Each row of a before or after table is a point. One or more steps were done to the points. Then noise was added and the rows were shuffled. The steps act on columns, c1 being the first. Write out the steps. A step turns or swaps two columns, mirrors them in a line or flattens them onto one, adds a multiple of one to another, or multiplies or shifts one. Angles are multiples of 10 degrees, from the lower column toward the higher: turns from -170 to 170, lines from 10 to 170 but not 90. Use the fewest steps. Two steps may share a column if one is a turn and the other turns, adds or multiplies; they go together, in the order done. Otherwise the lowest column goes first.

Before (9 x 2)
[[ 12  10]
 [ 10  12]
 [-15 -14]
 [  6  -1]
 [  8  15]
 [ -4  15]
 [ 20  13]
 [  5  19]
 [ -6  -1]]
After (9 x 2)
[[ 24  30]
 [ 18  -2]
 [ 30  23]
 [-45 -28]
 [-18  -2]
 [ 36  19]
 [-12  30]
 [ 60  26]
 [ 15  38]]
Steps: multiply c1 by 3; multiply c2 by 2

Before (10 x 8)
[[-10 -26  -3   7  -8  -3  21 -15]
 [  0 -20  -7  -2  -5 -18  21   1]
 [-25  -8   1  -4 -17   0  -1  -5]
 [ 28  -9 -27  15   2 -16 -11 -18]
 [-20 -30   5  11   3  -9   6  -1]
 [-10   0 -14  13 -30  19  -7  15]
 [  4  -3   3  -3 -21  19   7   7]
 [ 19  13 -14  27 -13  -5  -5  -4]
 [-10   6  -9  -5 -10  24  12   9]
 [ 15  -5  -9   4  -1  -9  -4 -11]]
After (10 x 8)
[[  0  -8  -5   1 -34  26  -1   1]
 [ -9  -4 -12  -1  -3 -14   5  -9]
 [ -5  12  -4  -9 -26 -19  14 -14]
 [ 19  -3   7  -1 -42  -4  -7   3]
 [-18 -20   1  -3 -10  -1 -20  -7]
 [ -9 -30   0  -4   6  20  -3   6]
 [-16  -9 -18  -4   4 -27  15 -27]
 [ -3 -26 -15  -5 -16  10 -18  -3]
 [ 25   5   9   0 -20  10 -12  -8]
 [ 19  -1  16  -4 -60   9  10 -14]]
Steps: turn c1 and c6 by -90 degrees; swap c3 and c8; turn c4 and c7 by 160 degrees; multiply c4 by 0.4; multiply c5 by 2

Before (8 x 12)
[[-15   3   3   0   6  15  -2   6  10  22 -22 -13]
 [ 21   4  -2  -8  26  14   3   0  11  21  31  -1]
 [-14   0   1 -17  32  12  21   4   1 -23 -17 -10]
 [ -2   2  -4  29   1  16   0   0  15 -25  18   4]
 [ 23   3   3  -6  10  10   1   1 -19 -15 -21   2]
 [ -5  -6   5 -10   0   7  -7  16  -7   9  -6 -18]
 [-15   9  -8   3  11   7   3   3 -29  -3   8  -9]
 [-11  -1   0  -5   3 -60   7   4   4 -19  -4 -16]]
After (8 x 12)
[[-21  20  -6   1  26  11   7   4  22  -7 -16  -9]
 [-21   9  12  -1   7   7  -8  31  -6 -30   4  -9]
 [ 23   3  -9   2   3  10  -2  21   8 -23 -20   1]
 [ 21   2  12  -2  18  15  -1 -11 -15  18  29  -1]
 [  1   1  12   1  -7  16  -1 -15  28   4  16   6]
 [-23   6  -1  -1  32 -59   4   0  20  -2  -5 -16]
 [-18 -10  -7  -1  -4   7   3  24 -11  -3  -4 -18]
 [-26   0 -10   1  -4  15  -2  -3 -17  16 -20 -13]]
Steps: add 0.7 times c12 to c1; turn c2 and c7 by -70 degrees; mirror c3 and c11 in the line at 80 degrees; multiply c4 by 0; add -0.5 times c6 to c5; add -1 times c9 to c8; turn c9 and c10 by 70 degrees
